Each point is reached from the start by the listed moves, each made once or not at all, plus a little noise. Say if it took an odd or an even number of moves. Then give how often each move was made.
(in the rows, 128 means zero)

Moves:
(1): [128  89 101  76  96 133]
(2): [109 143 142 118 110  99]
(3): [142 120 126 112 173  97]
Start: [133 173  85 120 136 136]
Points:
[127 182  97  93 164  76] => even (0, 1, 1)
[115 189  99 108 119 108] => odd (0, 1, 0)
[130 174  84 119 136 138] => even (0, 0, 0)

Moves:
(1): [115 133 114 115 125 179 111 143  99 157]
(2): [119 158 135 160 111 153 164 142 119 123]
(3): [130 126 139 115 151 162 148 137 145  98]
(4): [133  76 121 120 123 122 144 153 137 111]
(5): [121 114 112 101  89 104 101 115 119  84]
(6): [157 116 128 158 143 134 129 102 129 134]
(7): [ 66 168  73 128 110  93 159 121 159 150]
(8): [132 154 116 134 134 105 124 137 136 127]
(9): [111  97 113 164 133 123 123 102 122 148]
Start: [121 156 123 120 144 145 108 131 139 145]
Points:
[107 137 120 120 141 249 163 194 126 123] => even (1, 1, 1, 1, 0, 0, 0, 0, 0)
[146 125 122 173 139 168 160 144 139 129] => odd (0, 1, 0, 1, 0, 1, 0, 0, 0)
[144 132 106 141 128 156 150 150 155  52] => even (0, 1, 1, 1, 1, 1, 0, 1, 0)
[ 93 175 111 101 107 230 122 156 108  94] => even (1, 1, 1, 0, 1, 0, 0, 0, 0)

Moves:
(1): [130 118 119 121 129 127 135 112 126 140 144 145 153 135 120]
(2): [121 154 130 127 134  94 134  98 131 109 129 126 141 151 107]
(3): [108 111 131 111 129 121 153 117 156 106 157 105 122 143 117]
(4): [110 128 123 130 135 134 154 118 118 144 151 107 123 119 138]
(5): [137 120 161 136 160 118 131 144 115 120 106 131 149 100 111]
(6): [154 112 107 102 134 140 100  91 149  95 106 158  97 140 121]
(7): [115 117 134 115 135  98 151 137 140 155 120  90 150 129 117]
(8): [116 117 120 137 128 125 121 134 127 127 131 143 119 126 113]
(9): [148 144 124 124 146 126 112 103 178 122 116 188 106 131 151]
(10): [131 129 114 144 144 136 146 131 120 132 123 106 137 125 119]
(11): [138 131 151 113 134 128 138 137 133 128 135 121 108 135  92]
(12): [111 123 136 125 144 138 116 141 126 122 141 110 150 132 122]
(13): [109 128 149 144 144 134 148 163 115 148 110 103 129 159 113]
(14): [132 147 133 102  97 166 125 134 128 115 109 138 108 146 113]
Start: [132 139 143  94 122 135 120 122 141 147 116 126 121 142 123]
Points:
[137 129 129  53 134 108 121  44 201  73 129 133 100 193  87] => odd (0, 1, 1, 0, 0, 1, 0, 0, 0, 0, 0, 0, 0, 0)
[100 109 130  68 150 107 143  65 178 107 124 138 116 224  48] => even (1, 1, 1, 0, 0, 1, 0, 1, 0, 0, 0, 0, 1, 0)
[ 96  99 156  82 200 121 146  95 189 131 167 158 147 130  99] => odd (1, 0, 1, 1, 1, 0, 0, 1, 1, 0, 0, 1, 0, 0)
[145 147 172  46 182 113 143  58 236  89 103 154  48 237  56] => even (0, 1, 1, 0, 0, 1, 0, 0, 1, 0, 1, 0, 1, 0)
[150 173 162  71 148 123 107  82 176 108  83 233 132 169  73] => even (1, 1, 0, 0, 1, 0, 0, 1, 1, 0, 0, 0, 0, 1)
[127 112 140  40 160 111 162  70 174  99  94 120 149 189  11] => odd (1, 1, 1, 0, 1, 1, 1, 1, 0, 1, 0, 0, 0, 1)
